Rows are points. Each copy is the shape, with its points in the same order, turned, moved and blurred by noise. Some copies are also mirrored. Which?
(in the rows, 128 means zero)

Shape, 8 rows:
[[164 163]
 [122 109]
 [149 161]
 [143 148]
 [ 87  85]
 [119 156]
 [123 100]
 [106 100]]
Copy 1:
[[155  77]
 [131 139]
 [140  84]
 [140  96]
 [106 175]
 [114  97]
 [135 149]
 [119 152]]
Copy 1 is: mirrored
Copy 2:
[[ 87 160]
 [139 112]
 [100 163]
 [113 149]
 [175  98]
 [131 167]
 [142 105]
 [156 109]]
Copy 2 is: mirrored
Copy 3:
[[115  80]
 [134 147]
 [107  90]
 [116 104]
 [136 188]
 [ 94 123]
 [143 147]
 [132 162]]
Copy 3 is: mirrored
Copy 4 (8 x 2):
[[160 161]
 [126 106]
 [146 152]
 [144 140]
 [ 89  71]
 [118 149]
 [123  91]
 [112  98]]
Copy 4 is: only turned

Shape (7 x 4):
[[ 86 148 155 115]
 [122 177 145 113]
 [ 89  86 150 127]
 [134 121 163 149]
 [153 154 166 118]
 [153 101  86 152]
 [122 106 109 115]]
Copy 1 (7 x 4):
[[113 156  71 143]
 [ 86 139 103 161]
 [169 159  84 116]
 [155 143 115 165]
 [112 154 133 172]
 [158  86 143 113]
 [138 128 117 102]]
Copy 1 is: mirrored
Copy 2 (7 x 4):
[[121  88 105 103]
 [124 110 142  84]
 [126  86  87 162]
 [147  89 142 148]
 [122  98 171 119]
 [146 171 129 173]
 [112 135 107 149]]
Copy 2 is: mirrored
Copy 3 (7 x 4):
[[145 100 175 124]
 [118 136 175 147]
 [170  81 121 107]
 [162 143 127 123]
 [145 148 146 166]
 [102 133  77 105]
 [118  95 105 124]]
Copy 3 is: mirrored
Copy 4, 7 rows:
[[129  98 115  81]
 [122  84 141 113]
 [153 141  84  81]
 [164 139 134 109]
 [163  97 151 128]
 [119 173  97 156]
 [131 132  76 128]]
Copy 4 is: mirrored

Shape, 12 rows:
[[ 95 137 157 139 126 116]
 [116 179 126 174 162  59]
 [169  99 102 119 124 146]
 [149 122  96  88 108 149]
 [134 136 119 128 141 161]
 [125 144 157 101 123 149]
 [126 120 129  98 112 153]
 [ 79 132  79 147 151  88]
 [133 119 138 105 132 157]
 [162 164 104 165 112 137]
 [116 142 199 101 180 142]
 [100 166 142  92 109 152]]
Copy 1 (12 x 6):
[[147  99 130 129 101 137]
 [ 98  54  70 126 131 158]
 [ 97 159 159  97 155 119]
 [102 177 154 132 139 135]
 [131 143 134 136 155 106]
 [139 150 125 139 100 112]
 [136 161 150 135 123 120]
 [132  94 112 125 162 203]
 [138 157 139 122 125 109]
 [ 79 102 142 148 154 108]
 [171 136  77 112  99  88]
 [141 152 127 171  97 125]]
Copy 1 is: mirrored
Copy 2:
[[129 155 156 154 148 137]
 [ 58 184 179 135 106 127]
 [135 102 105  76 135 133]
 [133  87  95 119 130 108]
 [144 142 122 106 137 103]
 [159 119 148 140 133 106]
 [152 110 122 132 148 115]
 [ 57 171 116 138 163 120]
 [157 116 132 119 151 110]
 [126 157 114 108  79 120]
 [161 137 210 128 167  96]
 [155 125 135 171 135  90]]
Copy 2 is: mirrored
